Rows are points. The points of each table are mixes of a few directions, plus a little noise. Count the directions of each table, and those that both share. Where both have some left over, give the other angles between the two spaces (their principal angles), to ten degrees, smallest first.

First:
[[ -9  -7]
 [ 16  12]
 [ 15  12]
 [-60 -47]
 [ 16  13]
 [ 23  17]]
Second (5 x 2):
[[ 21  15]
 [-44 -37]
 [-18 -15]
 [ 37  29]
 [  6   4]]
Directions: first 1, second 1, shared 1

First, 5 rows:
[[  3   4  -2]
 [ 20  14   1]
 [-24 -51  46]
 [ 20  24 -14]
 [-19   9 -32]]
Second, 5 rows:
[[  7   3   2]
 [ 60  32  17]
 [-16 -14   3]
 [-18   9 -29]
 [-31 -29   8]]
Directions: first 2, second 2, shared 2

First (7 x 4):
[[-11 -17  11  26]
 [  8  11  -7 -20]
 [ -7 -13   9  19]
 [-14 -20  12  32]
 [-13 -19  12  32]
 [ 19  30 -18 -49]
 [ 17  28 -17 -42]]
Second (8 x 4):
[[-10 -15  10  25]
 [ 18  27 -18 -43]
 [-25 -36  24  60]
 [ -2  -3   2   5]
 [  2   4  -3  -6]
 [ 12  19 -12 -30]
 [ -9 -13   8  22]
 [ 13  21 -13 -32]]
Directions: first 1, second 1, shared 1

First:
[[-14   3 -47  -1]
 [  0  -1   4  -2]
 [-22  -9 -13 -40]
 [ 13   2  29  12]
 [ 11   4  10  19]
 [ 11   9 -14  31]
 [ -7  -4   3 -16]
 [  7  -3  32  -2]]
Second, 6 rows:
[[  8  -8  60 -18]
 [ -4   4 -31   9]
 [ -4   3 -23   7]
 [ -3   3 -20   6]
 [  3  -3  25  -7]
 [ -1   1 -10   3]]
Directions: first 2, second 1, shared 1

First:
[[ 19  20  -2 -11  25  -3]
 [  2  11  20  34  11 -37]
 [-47   4 -26 -16  25  29]
 [-33 -26  27  60 -38 -38]
 [-10 -14 -14 -21 -14  28]
 [ 31 -12   0 -20 -28  12]
 [ 39  18  -5 -28  19   8]]
Second:
[[ 15 -17 -25  28  -6 -20]
 [ -1  26  -8 -34  27  33]
 [ -1   9  20  14 -18  -4]
 [ 40   3 -46  50   5   7]
 [-40 -16  37 -58  35  40]
 [ 17   4 -30  16 -18 -38]
 [-26 -13  35 -19  -9  -8]
 [ -5   4  17   3 -15  -9]]
Directions: first 3, second 4, shared 1; angles 60, 90

First (10 x 8):
[[ -5  -7 -28 -41   0 -18   2 -30]
 [ -4   2  14 -27  -1   6  -4  -5]
 [ -6  10 -24 -48   2  -9   5 -18]
 [  8 -16  -4  56  -2  -5   0   8]
 [  0  12 -14   0   3  -1   5   7]
 [  8  -8  -1  53  -1  -1   1  14]
 [ -5 -13  21 -28  -4   3  -8 -16]
 [ -6  16   5 -42   2   7   0  -2]
 [  2  19  17  16   3  16   1  27]
 [  8 -14  13  60  -2   3  -3  16]]
Second:
[[-13 -44  29   1  -1 -22  -1  29]
 [ 20  -8   8   2  24  -1  -3 -16]
 [-14  21 -14  18  -6   7 -13 -20]
 [-17  25 -39  27  -9  43  14 -22]
 [ 23  23  17 -14   2  -7  14 -11]
 [ -4  -4 -15 -18 -10  -1 -11  22]
 [  7 -14  14 -17   0 -16   0  19]]
Directions: first 3, second 5, shared 0; angles 30, 60, 70

First:
[[ -3  12   4 -19  -6  -7  41  -2  -3]
 [ -9   6   6 -14  -4 -22  47 -12   8]
 [  2  15   1 -22  -3  -1  39   3  -6]
 [-15 -15   5   3 -21   0   2 -24  -7]
 [ 11  -2  -5  16  22  -3 -30  15  16]
 [  9  -5  -4  15  10  11 -38  12   2]
 [  6 -14  -6  21   0  25 -60   8 -10]]
Second (7 x 9):
[[  4 -20  26 -17 -43 -13  -9  29  24]
 [ -3  26 -13   8   7  24  -9 -15 -18]
 [  4  17   5  -7  26 -18   8  -7   6]
 [ -5 -18   3   7 -51   0   6  32  34]
 [-16  -2  -5   7 -10   8   7 -27 -16]
 [  7  -1  -7  -1  34   4  -8 -11 -21]
 [  8  -1 -11   3  38  -4   4  -1  -8]]
Directions: first 3, second 5, shared 2; angles 70

First, 7 rows:
[[ 13   1  60   5  16 -15  -2 -16  -8]
 [ -4  -4  10   4   6  -4   6  -8   3]
 [-18  -8 -41  -2 -10   7  10   5  10]
 [ -3   7 -27  -3  -5   9  -4   5   3]
 [  8  32 -16  -3  12  11 -14  -7   3]
 [ -9 -21 -17  -2 -19   0   7  16  -1]
 [ 12  -6  31   1  -2  -9  -5   4 -10]]
Second, 9 rows:
[[ -1   2  -8   1  20   3  -5  15 -13]
 [  4 -20   1 -22 -24 -40  32 -28   4]
 [  0  30  -5   9  39   5  -2  -7   4]
 [  0 -11  -1  -9 -16 -11   9  -9   1]
 [ -2   0 -10  12 -26  32 -22  25   5]
 [-13   5   7  -7  32  20 -23 -20 -12]
 [  5   1   9  11 -10   2   1  11   6]
 [  6  -3  -8   0 -20 -12  13   7   7]
 [  2  -2  15   6   4   1  -3   4  -3]]
Directions: first 3, second 5, shared 2; angles 60
